Each wall is flat, endless, passes through zero and stands at right angles to its row. A trip goes straight from one point to another. Which walls does it cross, in order?

Walls:
(1): [-44  62  -5]
(2): [ 60  -3 -18]
(3): [17 10 22]
(4): [ 11 -18  29]
(5): [ 12 107 -20]
(6): [-35 -19 -46]
(7): [  1 -24  -2]
(8): [ 34   8 -25]
Trips:
[ -4  25 -11] to [-54  22  16] => 8
[ 5 32  1] to [52 42 19] => 4
[  1  12 -20] to [ 0 50 -2] => 3, 6, 2
[ 30 -91  21] to [-43 -29 -47] => 3, 6, 2, 4, 1

Walls:
(1): [ 56  19 -36  -8  19 -46  46  27]
(2): [-73  20 -24 -54   9   3 -19  61]
(3): [ 12 -50  43   0 -25   6 -10 -19]
(4): [-6 13 24 -2 -1 16 47 11]
(5): [ 37  30 -25 -72 -33  14 -13   5]
(6): [-44 -33  33 -34 -29 -31 -16 -29]
(7): [  7  52  35  26 -35   9  -2   0]
(8): [ -3   6 -39 -44 -30 -33  38  34]
(9): [-36  55   8  24  16  18  18 -34]
(10): [-59  -5 -38 -27 -17   1 -15  44]
(11): [  4  51   4  10  46 -18  74 -68]
(12): [  7  41  39 -56  -8  54 -31 -43]
Trips:
[-67 -24  23  -6  16 -21  12   1] to [-73 -42 -20  -9 -41  35  91  28] => 11
[  9  -4 -13  43  -9  11  -3  33] to [-19 -39   5  21 -64 -13  -6   5] => 3, 1, 8, 6
[ 41 -23  28  14 -19 -10  21  56] to [ 28  35   1  15 -43  -5 -26   9] => 5, 4, 12, 3

Walls:
(1): [  0   5 -53  -4  16  15 -41   7  20   0 -48  18]
(2): [-16  -2  31  27 -77   2  42 -33 -21  52 -32  16]
(3): [ -4  -5 -32   5   7  63 -36 -38   3 -33  20  42]
(4): [ 67   3 -17 -57  -5 -50 -45 -47  -4 -32 -29 -14]
(5): [-15  42  17 -19  18 -12  35 -41  31  -7  28 -25]
(6): [ -6  24 -13 -38 -46  18  51  13 -34  30 -52 -17]
(7): [ -3 -16   0  -6 -19  55 -83 -22   9   5 -17   2]
(8): [ 34 -86  72  33 -12 -22 -56  13 -25  42  38 -20]
(9): [ 32 -41   9  52 -18  18 -48  -3   0 -32   1  45]
(10): [108 -25  16  -8  18 -10  30   2  49  30 -32  -4]
(11): [  6   6  10  18  -2  25  -7 -60 -24  11 -22  -7]
Trips:
[-17   4   2  29  62  -7 -34 -31   9 -17   9 -47] to [ 18  33  33  -6  10 -51 -26 -25  29  29  45 -26] => 1, 3, 10, 7, 11
[ 57 -71   7  11 -42 -34 -18  -2  53  22  16 -57] to [  4   0  18 -21 -10  35  16   0  11  31 -16   3] => 6, 11, 9, 4, 5, 8
[ 22 -31  21 -12   7  44  67  27 -19 -22  17  49] to [ -9   9 -30 -36 -33  22  -3  74  36 -38 -59 -33] => 2, 1, 9, 3, 7, 4

Walls:
(1): [ 49 -37 -10 -12 -15  29  -2 -13  39  -9  24 -52 -12  -9  30 -36 -55 -44
  73 -34]
(2): [ 14  -6  27 -17  -5  15   1  40 -26   0 -63  19  40 -54   7  16 -15  11
  -3 -26]
(3): [  6  28  32 -57  -1  -4  13  19   3 -27 -13  -2   3 -31  38  47  24 -44
  22  65]
(4): [ 13 -45  19 -23 -13  22   6 -25 -24  10  -6  21  14  24 -21 -12   9  38
 -20  16]
(5): [  4  46 -43  22  -1 -27  41 -47 -79  -8 -21  -6  23 -36  -7 -37  34   0
 -27  11]
(6): [ 10 -73 -37  34 -32 -31  45 -21  60  55   4  71  15 -10  30  40 -13 -77
   6   0]
(7): [  7   8   9 -38  56  27   8 -31  47  -3  -8  57 -13  -6 -50   6   6  11
  24  17]
(8): [  8 -31 -14  -8 -38  30 -39  34  23  31  22  10  46  28  28  -1 -15  40
  -1  14]
(9): [ 50  36   6 -22  30 -21  11  -7 -32 -30 -24 -17  28 -13 -18  27  46  14
  53 -29]
(10): [-15 -14  36 -58 -27   3  11  45  10  71  15 -46  15  59  -3 -57 -32  21
 -24  27]
(11): [   5   38  -38   12    9  -38   -6    1  -20  -38  -13 -105  -46   12
  -57   27    9  -35  -29   17]
Trips:
[ 40  20   3  40  46  52 -41  20 -36  53  59   8  26  69  -5  39  24   1
  60  13] to [-60  35   8 -23  43  75  16  -6  -7 -11 -17 -14  24   1  -1  65   3  38
   5 -10] => 1, 10, 3, 2, 8
[  8  -3  22 -46  -5  23  -1   9  -5   2  54 -16 -88  11 -25  76  25   7
   2  19] to [ 49  30   8 -39  35   5 -30  10  16  18   4  -9   9  15  40  54  28 -72
 -43  77] => 4, 6, 8
[-11  25  24  11 -39  21  21   7 -27 -19  45 -11  14 -49  13  -7  17 -13
 -26 -62] to [  7 -35 -55  54  -4   6  22 -36 -57  41   7 -20  33 -31  42  13 -20 -57
  12  60] => 6, 9, 3, 11, 2, 8
[ -2  40   4  54 -22  40 -21 -39  38 -11  41   5  17  -4  -4  -4 -19 -39
 -31 -57] to [-11  29  -1  -5 -18   4 -30  22  20  30 -39 -52  13   1  43  22  25 -53
  -4 -16] => 11, 8, 3, 2, 10, 9

Walls:
(1): [   6 -101   13   45    2  -31    7  -10   14  -63   51   52  -16   -8
   32   24  -48    8   22    7   18  -21    6    8   23  -34  -17   38
   35   -1  -20   66   28  -21  -51  -22   -7   26  -32   29    9  -19
   16   35  -36   24   14   29]
(2): [  2  26  -5  -9 -63   8  16 -30 -48 -38  17  16 -49 -10  46 -39 -49 -15
  17  70  -8  26 -13  23  44  17 -38  11   4 -14  -5 -27   8  28  73   6
 -19 -40 -39 -47  38  20  12  25  15 -32  65 -37]
(3): [-42  25  35 -57 -58 -12 -20 -20 -30 -19  44   2 -46 -54 -24 -37 -15 -46
  11  24 -23  24 -46 -12  30  49  -6  48 -18  21  27  22  14 -18  13  52
  19 -20  12  39   1  24  25   9  14  36   2 -11]
(4): [  8  35  -8 -11  -1  28   6  -8 -22 -18 -32  10  34 -27  25 -54  24 -25
 -26  45 -28 -19   2 -15   4 -15  56  -3  28  23   0 -40  10  48  28  42
  34 -20  23 -40 -60  44 -53   3 -41 -39  26  13]
(5): [-21  50 -31   1  15 -10  27  23  31  36 -73 -22   3  -2  31 -24  14  43
   8   3  -4 -12 -37   8 -52  75  28  46  70 -28  35 -34  -3 -11 -27  38
  40   7  12  27  43 -78  13 -22 -34  80  13 -24]
(6): [-66 -51  17 -24 -44 -46   1  19  12 -11  31 -45  37  21  -9  19  19  70
  43 -18   7 -39   8 -46 -45   3   3   3  10  94 -11  16  35 -33 -26 -45
 -34  25 -35  -2  65  28  28 -10   5  22 -49  -3]
(7): [  1  33   0 -15  30 -23 -29  65  79  21  25 -11  12  27  28  24  39 -22
  58  -3  51   5  12 -18  21   9 -40 -29  27  24 -68  30  15  20 -13  -8
  49 -43  -7  32  37  88   8  57  -7  42 -20  26]
(8): [-75  16 -15 -22  51 -11 -26  -6  53  17  19   6  34 -54 -17 -42  -2   3
  36   3  -4   2   6 -10  21  16   1   9  32 -11   3   6  -8   8   6 -20
 -41  13   1 -13 -49  31 -11  -4  31  25 -41   5]
(9): [ 17  -3  66 -39 -45 -44 -28 -53 -45 -25  45  10 -64  74  -9  11 -18  32
 -48 -11   4  12  13 -53  23 -47  21  70   6 -49 -69 -26 -22 -40   7 -34
 -41  12  29  -2 -31 -35 -22  -3  23  21 -85  47]
(10): [-30  -8  -5   1  16 -73   1  14 -46 -18 -18  15   8 -13  14   4 -18   4
 -26  60 -15  32 -25  43 -19  18  -2 -69 -14  -4 -48   0  40 -18  -2 -58
  51  24  26 -29 -45  14   5  72 -20  -5  27 -52]
(11): [ 14  67   1 -16  -3 -35 -28  28  -3  -6 -31 -63 -35  29 -16  42  -5  10
   7 -42  -4  48  13 -25  65 -28 -37  -8  -7  22  14  13  31  34  13 -43
  34   6 -56 -34 -20   0  30 -44 -31 -22  -2  14]
(12): [-17 -16   3  39  33  10  89 -18   6   8 -35   8  35   3  22  30   2  -8
 -27 -22 -16 -19   5  -9 -22   3  39  -7 -26 -33 -13  27 -30  12 -48 -51
  23 -20  46  22 -97  20 -32 -10 -21 -39   4  35]
Trips:
[-32  76  -2  -9  24 -49  -2   7 -49 -32  21  11   3 -17  -6 -19  49 -16
 -64 -47  39  27 -29 -12 108 -32  57 -54   5 -22  53 -45  50 -22 -10  -9
  35  18 -11  -7 -20  26   8  14  -6  17  -4  -4] to [  0  61  31 -58 -32   8  10 -13  -3  71  41 -65  43  18   0 -39   9  14
 -23  32 -20  24  10  -5   6   2   6   1   1  16 -22  -4 -32 -41 -39 -16
  14 -38 -14   2 -38  58 -70 -41 -45  21 -35 -22] => 12, 6, 5, 10
[ 54  18   6 -11 -15  10  43 -38 -36  -2 -29   2   3  -2  39 -16  37  -6
 -57 -25  33  37  43  -3  20 -28 -30 -17 -17  80   5  -1 -46  -1 -31 -25
  43   4  52 -12  -1  66  36  12  59 -27  19   7] to [-42  21  33  89 -14   6   7 -39   8  22  -2  69  45 -12  39 -13 -12 -27
 -18  25  21 -30 -18  24  -5  -7 -13 -46 -16  25 -41  32 -47   6  -9  42
  20  34  10 -41  17  12  28 -22  44  -1  39 -68] => 11, 7, 1
[-25 -37 -28 -40  11 -40  16  23 -20  38  18  16   1  62   1  52  21  21
   3 -11 -11  37   9  34 -26  -4 -12  24  35 -34 -36   6  63  13  25  23
 -24  21  -9 -29 -47  23 -14  23 -40 -35 -53 -25] to [ -7 -32   3  -1  34  26 -24 -34  -1 -32  31 -28  33  -4  23  87  37  67
 -20 -40  13  32   1 -46 -79 -18   5  28 -22   0  50  -3  36  30 -51  18
  -2   8 -20 -57  12  16  26  46 -31 -13 -33  35] => 8, 10
